Rows are points. To make a cloud, some directions were put in groups of two or more. Within a group, all points are equally far from the middle, so they leave a hole (a ring in 2 directions, a hollow ball in 3). The other directions are filled evenly. Then the cloud was stretched, turned, moved and blurred a little. How many holes are there, and how many directions does each take, smallest first?

Cloud (13 x 2):
[[-20  47]
 [-19 -23]
 [  0  60]
 [ 43  56]
 [-42   7]
 [ 50  46]
 [-41  15]
 [-43   7]
 [-42   4]
 [ 20 -15]
 [ 51  42]
 [  6 -21]
 [-16  51]]
Holes: 1 (2)

Cloud (20 x 3):
[[  6 -12 -47]
 [  0   4 -31]
 [  6   6 -28]
 [-29 -36  10]
 [  4 -35 -12]
 [-37 -42 -11]
 [  3 -60 -42]
 [-20 -54 -17]
 [-15 -25 -17]
 [  1 -50 -37]
 [ 30 -35  -7]
 [-13 -17 -39]
 [ -9   7  17]
 [ 32 -36 -15]
 [-32  23 -15]
 [-30   4 -16]
 [ 18 -32   6]
 [-52 -30 -19]
 [-24 -31 -39]
 [-52 -13 -27]]
Holes: 0

Cloud (30 x 4):
[[-17  17  16   0]
 [-18 -24 -19 -44]
 [ 13   6  16  27]
 [ 11 -35 -14  35]
 [ 27  11  14  29]
 [ 13 -37   8 -23]
 [-25  -6  17   8]
 [-10  21 -24 -29]
 [ 29 -31 -24   5]
 [ 13  28   7 -22]
 [  5 -37   1  39]
 [ -5  27  14 -11]
 [ 45 -35 -18  -2]
 [ 44   1  19  44]
 [ -4  16  16  10]
 [ 24  13  24  -4]
 [ 60  16   2  12]
 [-24 -16  10  19]
 [-22   2 -11  20]
 [  9  -4  -7 -46]
 [ 37  20  13  11]
 [ 22  19 -13 -10]
 [-26 -12  -6 -60]
 [ -9  17   8  13]
 [  4 -33   3 -33]
 [  0 -38 -22  12]
 [ 18 -40 -19  -7]
 [ -4 -32 -27  -6]
 [ 20 -11  29  21]
 [ -4 -24  -5 -44]]
Holes: 1 (3)

Cloud (49 x 6):
[[ 41  16 -26 -36 -14   9]
 [ -3  22 -14  -5  26 -37]
 [-21 -15  19 -19 -31  -7]
 [ 26   9  41  18 -19  28]
 [ -3   9 -49  13 -23   2]
 [ 10 -22  26   9 -18 -10]
 [ 16   5  13 -44 -32 -15]
 [ 44  -9 -29  20 -16   7]
 [-25   0  25 -29   2 -21]
 [  6  -9  49  10  -8 -24]
 [-10  19  26  -6 -10  -1]
 [ 16  21  18  -5  13   5]
 [ -8  26  -9  22 -40 -47]
 [ 14  27  -7  19  -1 -23]
 [  1   4  -5 -13 -41   5]
 [ 51  -2 -21 -16  13  -8]
 [ 15  24   1 -24   8   9]
 [-34   6  12  12 -60   7]
 [ 23 -14 -21  -7 -18   4]
 [  2  26 -22 -21  15 -15]
 [ 27  18  23  16 -20 -20]
 [  9  26 -46 -17  37 -28]
 [-20   6  -6 -19  36   5]
 [-15  26  25 -17   6   6]
 [-19  27  24  -6 -29 -11]
 [ -6 -27  23 -30 -37   4]
 [ -4   3  30  -1  43  -1]
 [ -1 -17 -37 -25  20   4]
 [ 17  14   5 -34 -15 -36]
 [ 14  18  52  16  -5 -39]
 [ 11   4  -7 -15 -15 -26]
 [ 19   2  -5 -43 -18  26]
 [  7  -7  35   5 -37 -10]
 [-13  23  11 -35 -19  -1]
 [ 13  27  24  25 -22   0]
 [-17  18 -22  26 -42 -52]
 [ -8   6   3 -10  34  12]
 [ 20   1 -29  34 -49 -15]
 [  0 -13  24  -9  15  -9]
 [ 21  -1   2 -32  59 -10]
 [  4 -32   5  -4 -26   3]
 [ 18 -16   4 -53  -8   0]
 [ -3   3  -4  17 -55 -29]
 [ 25  -6 -16 -38  18  38]
 [-22  10  -1  11 -35 -37]
 [  8  27  34 -39   5  -1]
 [ 23   0 -14 -49 -17  20]
 [  4  22  -6  -1 -21  -9]
 [  4  41 -22  -5  14 -31]]
Holes: 0

Cloud (80 x 8):
[[-20 -11 -30   7  -1   3  23  55]
 [ 14  -2  28 -28 -32 -32 -30 -26]
 [-16   1 -52 -22  -8 -16 -26   9]
 [ 14 -33   6  39  -2   9  14 -37]
 [-32  32  11 -12 -16   9  36 -11]
 [-42 -32 -19 -28  20 -13  16 -12]
 [-18   2  39   3  -3  -9 -21   0]
 [-30 -13 -55 -28 -21 -19 -28  30]
 [ -9   7  37  -6 -31  -6  -2  12]
 [ -7 -12 -18  -8  21  18  34  40]
 [ 22 -37   2  17 -22  15 -22  11]
 [ -6  17  39  -4 -26  20  31 -21]
 [  3  23 -14 -43 -15  30 -32 -10]
 [ -3 -28  -2  -5  25 -26  15  35]
 [-15  36  15 -18 -15   3 -32 -30]
 [ 16 -43 -13  -6   8  -1  24  19]
 [ 14 -28  30 -21  21  15   9   4]
 [ -3 -24 -16 -22   2  11  29 -19]
 [-15 -42  15 -23  -2  -9  20 -35]
 [-38  29 -36 -17 -12  25 -19  -3]
 [ 28 -13  31 -30 -40   1   4  11]
 [-24 -60 -21 -30 -10 -31  11  27]
 [ 11 -37 -15 -38  -3 -18  15   5]
 [  8 -48 -26  -2 -31 -26   7  30]
 [-28  24  16  -4   9  -2  22  22]
 [  2  18  49   8  18  35  21 -11]
 [-11 -38 -46 -31 -18 -38  -1  24]
 [ 30 -10 -30 -15 -34  -9 -35  44]
 [-24 -19 -47 -16 -47 -19  -6  34]
 [ 12 -32 -39 -27 -36 -16  10  24]
 [-19  -3  42   6  45  18  15 -16]
 [-42 -37 -11  15 -15   2  14 -36]
 [ 22   9  21  -3 -30  41 -17  12]
 [-23  37  -5 -46  -6  15 -21  38]
 [ 32  40  14 -21 -33  15 -21  26]
 [ 23 -15 -10 -26  -5  20 -37  45]
 [ 26  14  10   8 -32  32 -16 -29]
 [-15 -13   5   1   7 -18  23  46]
 [ 14  33 -24  -6  -6  29 -17  -1]
 [-20   3   0 -10 -37  -2 -37 -28]
 [  2   2 -43 -17 -16 -11  -7 -16]
 [ -5  27 -27 -22 -21   6 -32 -25]
 [-10 -29 -26 -41  -5  -4 -52  10]
 [-20  11 -20   1 -34 -16  23 -18]
 [ 29  14  30  -7  12 -16   4   1]
 [-26 -36 -24 -50  -9 -24  10  51]
 [-26 -23 -34   0  11 -33  -1  10]
 [-52 -23 -51 -21 -26  -5   1  30]
 [-10 -48 -25  -6 -42 -26   6   8]
 [-59  -1 -40 -13 -21  14  21   8]
 [-44  23 -23  -6   7  19  37   2]
 [-24 -37  -4 -11 -24   3 -40   9]
 [-29  30   3 -35   6  17 -31  -9]
 [-17   3 -19  26  26   4 -15  -2]
 [-23   7  -8  36   3  -7  19 -13]
 [ -3 -22 -18   6 -38 -27 -33   0]
 [ 11 -23   4 -34  -8 -32 -56   9]
 [-26 -18   2   1 -23  18  44  24]
 [ 33 -21  15   8 -14   0 -37 -37]
 [ 47   2  43 -11  -7   1  -9 -21]
 [-21   7  12 -47 -22  34  -6  17]
 [-40 -31 -58 -35 -26  -2 -14  34]
 [ 28  38  -9 -21 -31   5 -35  30]
 [  5  -6  20  43  -4   9 -22 -34]
 [ 18 -24  -4   1 -50   7 -27  18]
 [-40 -55   1  -4  -4  -6  25 -17]
 [-24  -5 -21 -48 -12 -32  11   1]
 [ 36   9  -1 -23 -59  -5 -38  -4]
 [ 21  21  28 -33 -39   1   5 -25]
 [ -8  14 -38  -1   3  39   6  28]
 [ 44  20  31 -17 -30  19 -13   3]
 [ -5 -40  -8   7  36 -20  14   8]
 [-20  16 -55 -25 -27  -9  -5  11]
 [  6   0  38  -6 -35   2 -10  20]
 [  6 -32  -9 -14  26 -26  12  19]
 [-26  24 -33 -24 -13   9 -36  44]
 [-18 -36  25 -32   5 -26 -19 -10]
 [-26  13  25  -9   7   7  27 -48]
 [ 11  10  16 -22  16 -18  -9  38]
 [  4 -16  -2  15 -45  26  -9   4]]
Holes: 2 (2, 6)
